Every row gives one point. Each copy is the shape, with its points in the same order, turned, moved and blurred by noise. Say if it was mirrored as well.
In the rows, 128 means zero.

Shape, 5 rows:
[[ 46 144]
 [152 136]
 [ 99 118]
 [149 123]
 [157 208]]
Copy 1:
[[215 176]
 [142  98]
 [161 150]
 [134 108]
 [197  51]]
Copy 1 is: only turned
Copy 2:
[[ 73 185]
 [146 105]
 [127 160]
 [155 114]
 [ 89  55]]
Copy 2 is: mirrored

Shape (7 x 3):
[[174 137 202]
 [149 199 138]
 [146 156 173]
 [156 116 146]
 [102 133 133]
 [ 70  61 120]
 [206 212 106]]
Copy 1, 7 rows:
[[209 140  86]
 [145 178 122]
 [182 154 124]
 [166 109 106]
 [154 126 165]
 [166  43 187]
 [111 200  65]]
Copy 1 is: only turned
Copy 2:
[[182 102 161]
 [150 160  97]
 [151 114 133]
 [133 136 175]
 [ 87 128 137]
 [ 33 107 191]
 [188 214 112]]
Copy 2 is: mirrored

Shape:
[[ 57 102 100  95]
 [193 211 129 162]
 [174 119 214 155]
 [147 123  88 172]
 [116 138  49 187]
 [139  88 192 137]
 [152 111 155 116]
 [110 104 110  60]
 [122  75 142  91]
 [133 155  84  60]]
Copy 1:
[[110  87  49 194]
 [121 115 173  56]
 [ 93 135 213 171]
 [172  84 133 137]
 [183  45 102 120]
 [101 128 170 205]
 [115 139 142 171]
 [112 148  61 181]
 [119 143 106 209]
 [118 149  54 120]]
Copy 1 is: mirrored
Copy 2, 10 rows:
[[178  95 132  60]
 [ 48 164  84 160]
 [ 37 118 207 139]
 [144 158 135 152]
 [168 193 109 132]
 [ 86 104 209 121]
 [ 94  90 168 142]
 [149  49 126  93]
 [133  66 185 112]
 [130  65  75 117]]
Copy 2 is: mirrored

Shape:
[[116 144  98  56  59  46]
 [130 116 132  77 126 194]
 [155 111 116 123 185  95]
 [175 126 138 112 163 180]
 [130  85 187  97 166  83]
 [ 51 208 134  63  71  96]
 [110 110 128 218  95 165]
 [164  64 106  93 137 143]
 [182 172 159 164 108 121]]
Copy 1:
[[201 147  61  83 174 186]
 [113 163 167  58 165 100]
 [ 97 155 147 166 158 167]
 [109 155 201 120 159 107]
 [ 86 113 161 105 179 209]
 [167  82  37  61 194 110]
 [122  92 158 106  42 106]
 [114 190 165  93 134 163]
 [178  83 178 142 136 125]]
Copy 1 is: only turned
Copy 2, 9 rows:
[[ 78  58  99  64  85 205]
 [163  63 171 149 144 128]
 [150 167 118  89 148 147]
 [169 129 195 111 155 105]
 [142 113  75  74 197 138]
 [ 34  43 118 162 124 211]
 [132 134  96 179  78  51]
 [202 106 138  86 116 128]
 [ 70 146 153 102 115  79]]
Copy 2 is: only turned
Copy 3, 9 rows:
[[210  25  82  82 131 161]
 [168 117 122 184 145  80]
 [165 150 147 126 179 178]
 [146 146 151 162 188  96]
 [146 136  69 157 189 188]
 [198  82  35  67  89  87]
 [ 59 128 162 133  88 126]
 [168 100 158 187 169 153]
 [ 90 109 137  78 186 105]]
Copy 3 is: mirrored
